Each row is a point. Each copy is the shape, with its points in the same order, turned, moved and blurred by noise. Say if it was mirrored as well.
(in the rows, 128 means zero)

Shape (5 x 2):
[[ 98  87]
 [134 146]
 [102 112]
 [126 124]
 [177 153]]
Copy 1 (5 x 2):
[[105 166]
 [130 104]
 [104 138]
 [129 127]
 [174  88]]
Copy 1 is: mirrored
Copy 2, 5 rows:
[[ 82  98]
 [130 143]
 [ 96 125]
 [123 127]
 [183 137]]
Copy 2 is: only turned

Shape, 7 rows:
[[133  82 154 138]
 [124 116 108 121]
 [169 109 124  80]
 [106 156  89 107]
 [136 138 151 149]
 [115 114 153 111]
 [ 95  96 125  79]]
Copy 1, 7 rows:
[[147 116 156 141]
 [137 135 102 124]
 [146 114 120  65]
 [123 171  70 108]
 [103 147 143 131]
 [147 156 142 119]
 [187 161 110 114]]
Copy 1 is: mirrored
Copy 2 (7 x 4):
[[103 111 169 131]
 [105 124 109 126]
 [ 78 173 130 115]
 [131 138  68 112]
 [142 138 142 152]
 [130 130 145 104]
 [102 117 122  71]]
Copy 2 is: mirrored
Copy 3:
[[131  67 164 138]
 [126  98 115 128]
 [180  79 115 102]
 [117 137  90 110]
 [140 123 160 145]
 [126  96 155 105]
 [109  76 121  80]]
Copy 3 is: only turned

Shape (11 x 6):
[[130 118 105 119 167 124]
 [ 75 119 111 170 144 137]
 [136 138 182 124 105  91]
 [134 113 128 129 172 151]
 [142 164 152 158 121 146]
 [131 123 107 139 105 134]
 [130 162 121 153 135 142]
 [116  81 142 130 111 160]
 [110 115 133 132 105  87]
 [ 78 198 118 103 100 102]
 [114 160 173  95 109 144]]
Copy 1:
[[117 109 102 135 161 122]
 [ 85 132 121 188 121 118]
 [160 160 171 122 118  89]
 [131 105 124 160 166 134]
 [167 162 135 164 116 131]
 [134 115 106 143  99 119]
 [146 150 105 164 119 137]
 [124  82 156 154  96 131]
 [127 132 135 125 111  71]
 [101 197 113 102  98 126]
 [143 158 173 109 114 147]]
Copy 1 is: only turned
Copy 2, 11 rows:
[[157 127 139 144 163 122]
 [ 92 140 163 177 153 143]
 [ 93 127 129  66 129 139]
 [159 123 150 143 159 158]
 [115 174 130 106 142 177]
 [120 151 117 146 114 135]
 [127 179 136 131 150 155]
 [125 105 148 148  96 162]
 [ 89 121 125 122 129 109]
 [ 95 199 171 103 126  84]
 [123 159 174  75 105 142]]
Copy 2 is: mirrored
Copy 3, 11 rows:
[[125  95 128  98 151 123]
 [ 66  81 144 135 122 124]
 [132 150 111 158 139  62]
 [121  99 131 123 170 144]
 [132 138 164 168 127 120]
 [121 119 120 128  99 129]
 [125 120 166 134 124 119]
 [ 94 122  83 155 135 145]
 [106 114 101 130 109  73]
 [ 79 172 169  95 105  70]
 [101 184 135 141 153 103]]
Copy 3 is: mirrored

Shape (13 x 9):
[[158 168 152 158 127 110 134 123 117]
 [121 140 154 114 148 156  96  85 141]
 [164 138 112 152 141 116  98 146 164]
 [ 98 103  98 149 135 120 168 131 154]
 [149 170 114 148  70 168 162 113 161]
 [154 125 138 100 151 160 121  77 111]
 [161 173 112 120 126 115 117  74 109]
 [167  87 151 174 141 114 105 110 100]
 [ 89  98 153 161 148 160 112 115  94]
 [130 165  91 122 141 154 156 144 161]
 [120  96  85 118 114 141 135 119 117]
 [157 110 142 111 103 132 115 147 145]
 [ 75 105 159 174 134 162 138 134 112]]
Copy 1:
[[167 163 150 137 131 116 129 121 147]
 [ 93 128 141 106 152 137  93 136 137]
 [171 107 115 115 136 128 109 123 190]
 [115  83 117 133 111 120 184 133 166]
 [128 171 143  95  84 164 160 146 190]
 [112 139 117  93 156 132 113 167 109]
 [137 176 101  96 119 104 110 125 125]
 [167 113 143 150 136  87 106 185 136]
 [ 96 102 141 183 137 132 116 166 122]
 [130 129 100 110 135 172 167 111 177]
 [122  95  95 116  95 141 149 161 131]
 [164  95 150  97 115 155 120 146 141]
 [ 96 102 162 190 126 145 143 155 140]]
Copy 1 is: mirrored
Copy 2, 13 rows:
[[175 175 151 166 128 127 121 141 136]
 [137 134 164 110 161 156  95 100 140]
 [159 130 124 147 136 143 106 166 185]
 [ 75 138 125 147 138 131 167 126 159]
 [143 166 137 142  95 212 137 133 140]
 [166 123 142 114 179 150 118  93 113]
 [183 177 117 117 148 142 117  90 142]
 [166 100 125 187 150 104 110 103 127]
 [ 96 127 159 158 159 116  88  93  99]
 [117 165 130 115 147 168 143 169 150]
 [103 131  88 130 131 134 143 107 118]
 [151  97 126 123 103 145 130 141 122]
 [ 75 137 180 168 133 126 113 105  95]]
Copy 2 is: only turned

Shape, 14 rows:
[[100  85  84  96 104 126 144 134  99 155 106]
 [165  93 162 148 127  97 140 121 105 108 148]
 [139 167 134 108 174  99 133 148 141  98 142]
 [156 116 123 122 121 146 113 117 167 100  98]
 [ 95 134 133 103 131 122  91 143  97 176 149]
 [ 94 149 139 126 108 114 114 119 146 160 136]
 [166  97  90 181 106  96 132 138 117 151 146]
 [144 117 141 137 133 115 152  91 112 173 119]
 [143 126 125 103 171 112  90  92 133  95 149]
 [143 146 164 121 132  96 113 155 168  94 154]
 [173 169  81 137 158 173 168 107  95 132 128]
 [100 150 150 125 124 115 126 111 100 100  86]
 [118 164 123 168 184 157 114 113 103 176 112]
 [ 89 121  81 100 129 173 147 131 146 107 123]]
Copy 1 (14 x 11):
[[ 94  82 106 119  78 109 168 167 108 133 114]
 [149  99 146 139 184 138 168 118  97 124 127]
 [133 155 128 118 173 104 107 126 150 110 127]
 [178 101 119 136 108 151 121 128 139 101 122]
 [ 91 133 149 106 118 134 143 166 116 179 143]
 [123 127 161 142 105 115 148 130 154 168 145]
 [136 105 102 184 155 141 207 155 120 150 124]
 [120 106 128 114 127 139 190  98 123 156 103]
 [149 101 105 103 162 125 110 119 134 142 167]
 [163 136 164 144 178 114 112 144 146 115 137]
 [109 170  61 112 120 163 184  97 131  88 136]
 [126 131 144 136 106 108 118  95  85 124 130]
 [ 84 159 103 128 118 182 139  93 137 172 123]
 [ 94 102 108 124  83 128 127 147 156  78 149]]
Copy 1 is: only turned
Copy 2 (14 x 11):
[[146  91  94  59 137 127 149 150 113 124 100]
 [156  97 155 129  82 138  95 147 113 103 147]
 [127 159 137 149 108  80 124 149 174 125 157]
 [154 138 108 136  89 139 111  94 150 139  99]
 [ 76 131 108  65 115 107 119 138 115 134 159]
 [ 84 114 121 102  98  91 144 101 118 140 127]
 [123  72  98 132  63 134 112 183 104 141 117]
 [141  87 121 128 121  93 108 127  78 143 131]
 [141 121 103 122 103 101  78 109 177 118 161]
 [120 156 155 131  58 104 129 123 170 120 148]
 [153 132  69 183 155 126 138 162 112 150 151]
 [102 127 147 134 153 106 130 115 130  82 107]
 [ 76 117 111 155 176 111 101 138 110 176 141]
 [143 113  91 106 140 141 187 116 168 154 121]]
Copy 2 is: only turned

Shape, 18 rows:
[[171  98 147  87 104 140 160 150 178 118 173 136]
 [127 194 137 105 158 142  97 101 119 173 109 120]
 [121  86 151 107 148 125 137 162 133 173 154  93]
 [117 165 166 105 111 144 114  96  95 165 129 138]
 [125 152 107  91 143 145 140 108  99 153 112 148]
 [162 140 143 111  97 161 190 152 129 119 152 122]
 [122  83 141 125 163 154 135 150 137 113 151 101]
 [133 102 144 123  75 160 171 144 159 106 132 153]
 [126 183 145  75 148 137  86 125  85 138 108 117]
 [150 144 157  92 137  87 120  95 113 144  84  99]
 [124  98 136 156 149 134 114 183 113 126 171  90]
 [112 155 134  97 140 116 100 147  94 145 130 155]
 [111  93 126 108 132 143 109 131 126 121 180  85]
 [137 136 179  93 180 149 101  97 109 153 123 148]
 [165 169 148 112 133 113 100 106 117 151  91 120]
 [145 141 147 113 111 130 183 115 118 111 168 155]
 [127 160 129 118 162 116  91 102 120 161 132 132]
 [113 144 166  99 121 133 179 133 170 110 145 135]]
Copy 1:
[[155  90 168  59 123 104 114  84 128  96 156 151]
 [142 189 120 119 143 151 134 133  77 166 125 101]
 [100 105 166  89 117  87 112 139  70 144 136 138]
 [135 173 165 138 132 155 143 111 106 162 140 141]
 [131 129 121 106 129 167 165 115  90 157 135 127]
 [169 112 168  90  85 133 152  91  97  85 151 128]
 [ 96  90 138 112 131 121 105 121  88  90 149 123]
 [123  98 156  87  88 128 145  78 157  76 134 148]
 [154 167 151 126 144 181 111 151 101 175 124  96]
 [155 132 152 144 156 116 132 107 103 177  95  93]
 [120 100 136 129 103  94  89 165  73  98 170 139]
 [142 143 139 114 140 158 125 161 113 159 122 142]
 [102  97 147 113 128 109 111 127 106 122 185 109]
 [117 151 153 124 179 164 107 103  79 149 118 140]
 [168 159 131 140 137 133 118 110 100 162 101 110]
 [164 111 165 110 137 138 174 100 114  99 155 157]
 [135 166 114 128 160 128 122 138  96 159 138 128]
 [135 130 183  77 140 124 165 109 121  80 125 123]]
Copy 1 is: mirrored
Copy 2, 18 rows:
[[156  86 131 158 106 113 197 128 166 112 166 149]
 [130 168 128  77 127 161  91 120 131 160 134 158]
 [ 96  72 155 131 137 103 145 143 130 168 133 137]
 [135 147 142  79  87 132 111 135 106 142 134 185]
 [128 163 117  86 139 136 158 138 121 141 120 162]
 [181 107 139 121  94 140 203 156 129 139 149 137]
 [111  95 172 153 153 131 166 143 118 118 143 122]
 [148 117 136 170  76 132 197 156 133 109 115 150]
 [148 152 149  51 143 146  96 152 136 130 124 153]
 [159 132 153  81 134 101 113  93 133 144  84 148]
 [126  77 162 158 150 120 131 173  85 136 155 105]
 [134 151 128  97 140 107 112 176 127 131 134 155]
 [103  77 147 115 133 127 143 139 110  99 155 116]
 [123 146 174 100 149 129 111 111 125 131 145 200]
 [177 141 131  98 131 132  94 106 126 147 109 162]
 [164 143 140 116  93  98 192 139 117 118 162 147]
 [124 151 123 100 144 125  96 115 114 137 145 151]
 [141 147 167 138  84 118 179 136 162 131 145 120]]
Copy 2 is: only turned

Shape, 16 rows:
[[ 94 134 106 119 148 119 132 106 108 125 115  89]
 [107 163 152 125 115 102 125 154 154 134 106 130]
 [ 93 114 124 135 123 125  81 107 112 127 166 119]
 [110 157 133 143 146  97  83 102 118  44 113 131]
 [ 97 132  80 106 121 133 139 125 175 146 162 130]
 [101 119 138 136 120 111 127 124 156 145 103 109]
 [137 160 127 143 122 107 114 104 129 146 101 127]
 [138 127 127  49 113 133 130 106 124 146 100  85]
 [113 122 140 148 249 137 123 119 125 149 161 126]
 [ 92 155 136 126 114 139 121 111 131 110 129 127]
 [134 119 143 143 139 130 141 151 110 133 136 114]
 [101 126 138 137 106 121 138 120 139 109 167  95]
 [122 115 107 134 142 139 122 160 124 148 100  87]
 [130 137 141  96 139 101 140 132 115 147 105 135]
 [125 120 119 137 110 131 127 118 121 142 109 116]
 [ 95 110 120 137 117 133 123 113 131 113 116 112]]
Copy 1 (16 x 12):
[[126 113 121 107 126 111  96  98 122 117 149 111]
 [ 99 141 146 155  83 125 102 141 146 123 111 123]
 [174  99 147 146 141 147  82 122 118 132 134 115]
 [146  95 140 157 117  68  69 121  95  85  81 116]
 [137 141 141 125 144 133 113 144 155 129 164 179]
 [120 122 118 136 102 138 115 112 160 135 114 126]
 [114 148 135 131 107 120  92 106 113 153  97 127]
 [119 142 131  50 121 123  80 140 165 140 120  98]
 [ 94 116 128 184 220 110 116 101 124 137 150  82]
 [121 115 150 126 118 138  95 132 114 102 114 135]
 [133 142 136 140 127 132 141 132 122 129 126  82]
 [161 133 154 132 123 148 118 115 141  87 127 122]
 [125 139  81 128 114 129 122 136 132 138 147  94]
 [101 133 156 114 113 103 114 131 142 155 122  98]
 [135 130 119 113 112 138 121 123 121 146 115 120]
 [144 102 118 121 119 132 117 122 128 114 119 127]]
Copy 1 is: only turned
Copy 2:
[[ 98 149 115 115 148 129 129 133 141 118 114  84]
 [111 126 134 169 111 125 119 117 120  86 119 144]
 [ 83 113 133  86 110 118  99 127 118 138 148 105]
 [ 99 103 139  97 142 152 125  87 112  49 161  81]
 [ 76 149 121 107 129 149  97 157 155 126 120 176]
 [107 115 102 152 120 117 121 119 152 119 126 127]
 [143 140 114 137 125 141 123  96 120 115 137 122]
 [154 120 116 113 140 124  95 145 145 118  52 112]
 [109 139 206 126 164 123 156 154 170 156 184 101]
 [ 91 121 126 134 143 150  91 121 111 109 126 115]
 [116 114 130 140 126 124 152 164 108 129 138 117]
 [ 88 116 104 126 124 128  94 171 122 105 149 116]
 [104 126 120 138 103 142 165 146 145 137 101 109]
 [138 132 136 136 145 103 137 126 121 112 100 136]
 [117 120  97 128 125 139 132 124 121 139 119 124]
 [ 82 106 101 121 135 137 122 127 135 121 127 112]]
Copy 2 is: mirrored
Copy 3 (16 x 12):
[[100 152 128 106 156  99 114 150 114 143 110 142]
 [163 143 155 139 112 117 118 141 154 170 127 125]
 [103 106 129 117 156 118  99 137 147 113 155 160]
 [110 130  81 147  97  88  58 171 137 131 138 135]
 [148 133 115  86 171 126 153 124 159 136 136 107]
 [158 120 151 122 144  89 122 134 130 151 109 146]
 [130 134 120 148 123 108 111 100 119 170 123 142]
 [157 180 150  78 145 128 103 107  82 127 118 135]
 [ 50  65 146  99 103 125 139 151 123 135  85  93]
 [129 151 124 135 132 113 112 138 160 120 123 143]
 [128 116 147 144 130 143 139 159 103 142 119 140]
 [131 130 138 148 169 109 125 156 133 103 146 123]
 [139 125 146 110 166 145 117 160 109 170  91 145]
 [136 150 149 107 102 117 135 128 101 162 130 138]
 [141 129 128 126 148 121 127 128 114 147 112 162]
 [138 127 121 118 151 101 118 153 129 122 114 158]]
Copy 3 is: mirrored
